Each point is reached from the start by the listed moves, each made once or not at all, plus a little noise. Is the number of moves made odd or even? Then give how often each move was made.

Moves:
(1): -0.39 0.49 -0.29
(2): -0.82 -0.33 -0.03
Start: 0.16 0.06 0.29
Points:
-1.07 0.24 -0.03 -> even (1, 1)
0.15 0.05 0.29 -> even (0, 0)

Moves:
(1): 0.04 0.10 -0.71 -0.25 0.32 -0.10 -0.26 0.46 -0.19 0.13 0.07
(2): 0.00 0.48 0.26 -0.24 0.36 -0.17 0.04 -0.36 0.05 0.25 0.17
(3): -0.03 -0.17 -0.09 -0.13 0.03 -0.22 0.08 0.46 0.14 -0.35 0.25
(4): 0.00 -0.51 0.01 -0.21 0.19 -0.76 -0.26 -0.21 -0.28 -0.21 -0.17
(5): 0.23 -0.25 -0.15 -0.32 -0.20 -0.01 0.02 -0.01 0.20 0.01 0.17
(6): 0.19 -0.09 0.06 0.15 0.29 0.09 -0.28 0.09 0.19 -0.06 0.03
(7): -0.33 0.22 0.02 0.04 -0.20 0.15 -0.28 -0.21 -0.03 0.09 0.45
(8): -0.23 -0.22 -0.03 0.01 0.21 0.37 0.25 -0.23 -0.37 0.30 0.19
(9): -0.46 -0.33 -0.19 -0.31 0.07 -0.04 -0.48 -0.02 0.39 0.13 -0.33
(10): -0.12 0.08 -0.26 0.38 0.11 -0.01 0.30 -0.22 -0.09 0.24 -0.04
(11): 0.09 -0.30 0.22 -0.41 -0.31 -0.64 -0.37 0.93 -0.19 0.40 0.18
Start: 0.07 0.12 0.04 -0.01 -0.22 -0.58 0.16 0.01 0.14 0.06 -0.31
Points:
0.50 -0.24 -0.06 -0.19 -0.09 -0.53 -0.15 0.07 0.52 -0.03 -0.11 -> even (0, 0, 0, 0, 1, 1, 0, 0, 0, 0, 0)
0.36 -0.97 0.24 -0.61 -0.03 -2.16 -0.72 1.29 0.02 -0.17 0.00 -> even (0, 0, 1, 1, 0, 1, 0, 0, 0, 0, 1)
-0.64 -0.87 -0.05 -0.92 0.45 -2.05 -0.28 0.32 -0.18 0.83 -0.06 -> odd (0, 1, 1, 1, 0, 0, 0, 1, 1, 1, 1)
0.51 -0.36 -0.78 -0.45 0.03 -1.24 -0.43 1.25 0.04 0.78 0.12 -> odd (1, 0, 0, 0, 1, 1, 0, 0, 0, 1, 1)
-0.24 -0.11 -1.01 0.04 0.46 -0.55 0.56 0.45 -0.37 0.35 0.16 -> even (1, 0, 1, 0, 0, 0, 0, 1, 0, 1, 0)

Moves:
(1): 0.03 0.07 -0.06 0.09 0.12 -0.03 0.57 -0.03 0.17 -0.18 -0.50 -0.13 0.09
 -0.29 0.24 0.20 0.21 0.06 0.04 0.00 0.05 0.54 -0.15 0.30 0.30
(2): 0.27 -0.06 0.03 -0.03 0.82 -0.12 -0.29 0.24 -0.28 0.07 -0.15 0.18 0.01
 -0.19 -0.40 -0.46 0.20 -0.52 0.10 0.16 -0.41 -0.01 -0.72 0.35 -0.66
(3): -0.10 0.12 -0.04 0.08 -0.15 -0.07 0.08 -0.30 -0.09 -0.01 0.19 0.13 0.08
 0.14 0.03 -0.02 -0.06 0.14 0.26 0.26 0.03 -0.04 0.29 0.23 0.06
(4): -0.11 0.23 -0.11 -0.03 -0.03 -0.23 -0.22 0.14 0.12 -0.02 -0.05 -0.27
 -0.05 -0.19 -0.02 -0.13 0.01 0.56 -0.37 0.12 0.13 -0.19 -0.01 0.18 0.17
(5): -0.09 -0.92 0.23 0.39 -0.38 0.42 0.09 -0.02 -0.39 0.24 -0.29 -0.25 -0.56
 -0.04 0.24 0.70 0.32 0.00 -0.17 -0.06 -0.15 -0.08 -0.07 0.18 0.03
(6): 0.12 -0.02 -0.03 -0.04 -0.48 0.10 0.00 0.13 -0.29 -0.03 -0.39 -0.31
 -0.32 -0.04 0.03 -0.15 -0.16 -0.07 0.15 0.02 -0.14 -0.18 -0.40 -0.08
 -0.13
(7): 0.41 -0.15 -0.28 0.10 -0.34 0.31 0.04 -0.17 0.11 0.05 -0.41 0.32 0.09
 0.18 -0.38 0.18 0.07 0.39 0.17 0.34 -0.26 0.00 -0.31 0.03 -0.03
(8): -0.82 -0.08 -0.35 -0.77 0.03 0.17 -0.03 0.22 0.35 -0.08 -0.21 -0.20
 -0.52 -0.28 0.19 0.20 0.48 0.16 0.14 0.14 -0.12 -0.27 -0.58 0.16 -0.14
(9): -0.11 0.23 -0.18 -0.01 0.31 0.01 0.00 -0.21 -0.22 -0.01 -0.19 -0.24
 -0.20 0.15 -0.03 -0.12 -0.02 -0.12 0.09 0.19 0.15 -0.15 0.03 -0.29 0.66
(10): 0.34 0.07 -0.02 0.11 0.38 -0.36 -0.15 0.18 -0.28 0.28 0.22 -0.46 0.09
 -0.36 -0.04 0.21 0.13 -0.35 -0.13 0.13 -0.20 0.20 0.22 -0.15 -0.05
(11): 0.25 -0.34 -0.46 -0.17 -0.05 0.26 0.24 0.09 0.23 -0.05 -0.07 0.35 -0.39
 -0.36 0.12 0.27 0.47 -0.65 0.24 -0.28 0.28 -0.08 0.06 0.14 -0.14
(12): 0.37 -0.24 -0.23 0.33 0.22 -0.02 0.01 -0.10 -0.45 -0.22 -0.20 0.04 0.31
 -0.60 0.30 -0.12 0.27 0.08 0.24 -0.02 -0.40 -0.06 -0.37 0.16 -0.20
(13): -0.48 0.04 -0.24 0.14 0.00 -0.26 -0.52 -0.39 0.74 -0.18 0.25 0.13 -0.42
 -0.42 -0.01 0.18 -0.22 0.14 -0.02 -0.21 -0.13 -0.02 -0.53 -0.24 0.17
(14): 0.10 0.22 0.01 -0.05 -0.15 -0.16 -0.26 0.26 -0.42 -0.23 -0.24 0.42 0.02
 0.16 -0.21 0.13 0.48 0.27 0.42 0.48 0.00 -0.26 0.54 -0.19 0.35
(15): -0.42 -0.26 0.13 0.07 0.36 -0.21 -0.20 -0.28 0.06 -0.07 0.17 -0.12 0.18
 -0.10 0.58 0.17 0.11 -0.50 -0.21 -0.03 -0.21 -0.29 0.21 0.24 0.46
(16): 0.05 -0.25 0.14 0.07 0.42 -0.06 0.47 0.54 -0.40 0.09 -0.18 0.14 -0.24
 0.37 0.17 0.18 -0.42 0.05 -0.08 0.08 0.05 -0.23 0.24 -0.13 -0.49
(17): -0.22 -0.12 -0.08 0.08 0.27 -0.07 -0.02 0.33 0.16 0.26 0.37 -0.06 0.03
 0.49 0.21 -0.04 0.20 -0.32 0.07 -0.35 0.07 -0.08 -0.06 0.32 -0.08
(18): -0.12 0.46 -0.23 0.07 0.03 -0.50 0.06 -0.34 0.42 0.26 -0.05 0.25 0.15
 -0.35 -0.32 -0.05 -0.03 0.42 -0.02 -0.04 0.06 -0.31 -0.14 0.04 0.01
(19): 0.13 0.08 0.26 0.14 0.14 0.13 -0.12 -0.07 0.28 0.01 -0.39 -0.24 0.26
 0.42 -0.27 -0.19 -0.04 0.19 0.14 -0.07 0.04 0.05 0.16 0.34 0.02
(20): -0.16 0.04 -0.21 0.18 -0.03 0.15 -0.37 0.45 -0.08 0.08 -0.01 -0.01 0.06
 -0.30 0.62 -0.51 -0.15 -0.13 -0.31 -0.37 -0.18 -0.02 -0.05 -0.04 -0.08
(21): 1.00 -0.12 0.29 -0.36 0.07 -0.47 0.18 0.18 -0.13 0.26 0.38 -0.13 -0.37
 -0.16 0.48 -0.03 -0.02 0.10 0.48 -0.16 -1.05 0.23 0.00 0.18 -0.18
(22): -0.36 0.05 0.32 0.28 0.14 0.11 0.00 -0.27 0.02 0.11 0.03 -0.19 0.01 0.19
 0.55 -0.04 -0.06 0.02 0.02 0.31 0.20 0.00 -0.54 -0.01 -0.10
(23): 0.20 -0.01 -0.14 -0.59 -0.01 0.00 -0.14 -0.17 -0.12 0.09 0.49 0.02 0.50
 -0.33 0.00 0.38 -0.08 -0.07 0.09 -0.03 0.13 0.29 -0.14 0.24 0.05
(24): 0.61 0.25 -0.51 -0.06 0.06 0.25 0.33 -0.58 -0.63 0.09 0.08 -0.23 -0.02
 0.69 -0.05 0.76 0.02 -0.29 -0.17 -0.46 0.11 -0.26 0.24 0.44 0.29
Start: 0.03 0.08 -0.26 0.05 0.30 -0.04 0.25 0.42 -0.06 -0.12 0.00 -0.07 0.17
 0.05 -0.29 0.22 0.38 0.66 0.36 0.30 -0.16 0.16 -0.15 0.10 0.04
Points:
-0.71 -1.46 -0.11 0.00 1.44 -0.50 -0.22 0.70 -0.29 0.35 -0.09 0.29 -1.59
 0.44 1.23 1.39 1.50 0.60 1.50 1.27 -2.14 -0.83 -1.68 1.19 -0.60 -> even (0, 1, 1, 0, 1, 0, 1, 1, 0, 0, 0, 0, 1, 1, 1, 1, 1, 0, 0, 0, 1, 1, 0, 0)
1.45 -0.22 -2.09 0.63 0.46 -0.10 1.09 -0.20 -0.86 -0.31 -1.08 -0.36
 -0.61 -0.79 0.03 1.80 0.71 0.74 0.69 0.32 -0.59 -0.14 -0.90 0.93 0.03 -> odd (1, 0, 1, 1, 0, 1, 1, 0, 0, 1, 1, 1, 1, 0, 0, 1, 0, 0, 0, 0, 0, 0, 0, 1)
-1.01 0.34 -2.20 -0.55 2.65 -0.84 -0.05 0.46 -0.15 0.58 -0.22 -1.19
 -0.87 -1.25 1.50 1.23 1.05 -0.99 -0.05 -0.38 -0.34 -0.87 -2.50 1.55
 0.28 -> odd (1, 1, 0, 1, 0, 1, 0, 1, 1, 1, 1, 0, 1, 0, 1, 1, 1, 1, 0, 1, 0, 1, 1, 1)
